Each row of a before or after table is a point. The points were changed in one or more steps. Then noise was added and the rows were shuffled. The steps act on how far a point lies along the listed directions, d1 being the first. Name the steps. A step turns or swaps two directions, mirrors them in a line or flattens them onto one, adds a multiple of one to another, or multiplies one. Angles are multiples of 10 degrees, from the lower direction toward the higher: turns from -170 to 170, lines from 10 to 170 but not 90. Use the fewest steps. Two steps may share a direction if one is a turn and the other turns, adds or multiplies; they go together, in the order done. Otherwise the lowest direction goes first.

Directions:
(1): [-54  18]
(2): [18 54]
Before:
[[ 32 -31]
 [-20 -35]
 [-39  22]
 [ 26  46]
 [105 -26]
 [ 37  23]
 [ 42  43]
 [ -5  57]
 [-19 -31]
 [-44  -2]]
After, 10 rows:
[[ 47  21]
 [-16 -52]
 [ 29 -34]
 [ 27 -55]
 [-10  39]
 [-43  -9]
 [106  -5]
 [-40  17]
 [ 19 -48]
 [-12  31]]
Steps: mirror d1 and d2 in the line at 170 degrees

Directions:
(1): [-67  14  10]
(2): [ -8  11 -68]
(3): [-15 -67  -9]
Before:
[[-120   31    1]
 [  15    4  -29]
 [  17    0  -11]
 [ -22    0    8]
 [  22   -7    1]
 [ -14   27   -6]
 [   3    7  -66]
 [  12    3  -15]
 [   7    3  -14]
 [  16    1   -7]
 [  16   -4  -35]
 [ -30    4    9]
 [  20   27    2]
 [   9   10  -40]]
After, 14 rows:
[[  16  -11   -2]
 [ -25  -25    1]
 [   4  -32  -11]
 [ -21    9    2]
 [  23   -1   -4]
 [  15  -17    7]
 [ -33    7    4]
 [  12  -26   21]
 [-123   14   26]
 [   9   -7    4]
 [  10  -25    9]
 [  20  -14    9]
 [  14  -11    0]
 [  19   -7    0]]
Steps: turn d2 and d3 by 160 degrees; multiply d2 by 0.4

Directions:
(1): [ 61  20   7 -62  21 -33]
(2): [ 1 85 -2 18 27 36]
(3): [ -1  21 -19  49   7 -80]
(4): [ 41 -24 -76  19  25  25]
Before (14 x 6):
[[ 67 -21 -41 -60  14  40]
 [ 33 -10 -17  -3  -7 -46]
 [ -2 -36 -33  57   1  37]
 [ -2 -22 -15  38 -18 -54]
 [ 45 -15  16 -85  13  21]
 [-34   8 -27  29  -7  -7]
 [ 93  38 -11 -77  30  24]
 [ 73  15 -19 -58  23  19]
 [ 91  13 -20 -33  31 -44]
 [  8  25  40 -22  27  26]
 [-52   7  68 -31 -44  72]
 [ 46  22  12 -85  21  -1]
 [ 46 -18  27 -93 -26 -79]
 [ 15 -26 -34  -3 -11 -41]]
After, 14 rows:
[[-11  26 -35   1  10  33]
 [-15  23  25  14  -1  73]
 [-10 -41 -30  -4 -19  28]
 [ 18 -49 -24  -5 -18  15]
 [ 17   9  32  -7  22 -46]
 [ -3 -95 -30  -6 -51 -75]
 [ 18 -38  43 -71 -25 -26]
 [ 36 -40  55 -91 -32 -49]
 [  7 -31 -43  31  -5  41]
 [-19 -41  49 -39 -24 -62]
 [-30  78  33  41 -17 -71]
 [-16 -36  66 -69 -38  -6]
 [  9 -42  24 -58 -14 -68]
 [ 52 -83   7 -56 -14  -4]]
Steps: turn d1 and d2 by -60 degrees; turn d3 and d4 by 100 degrees
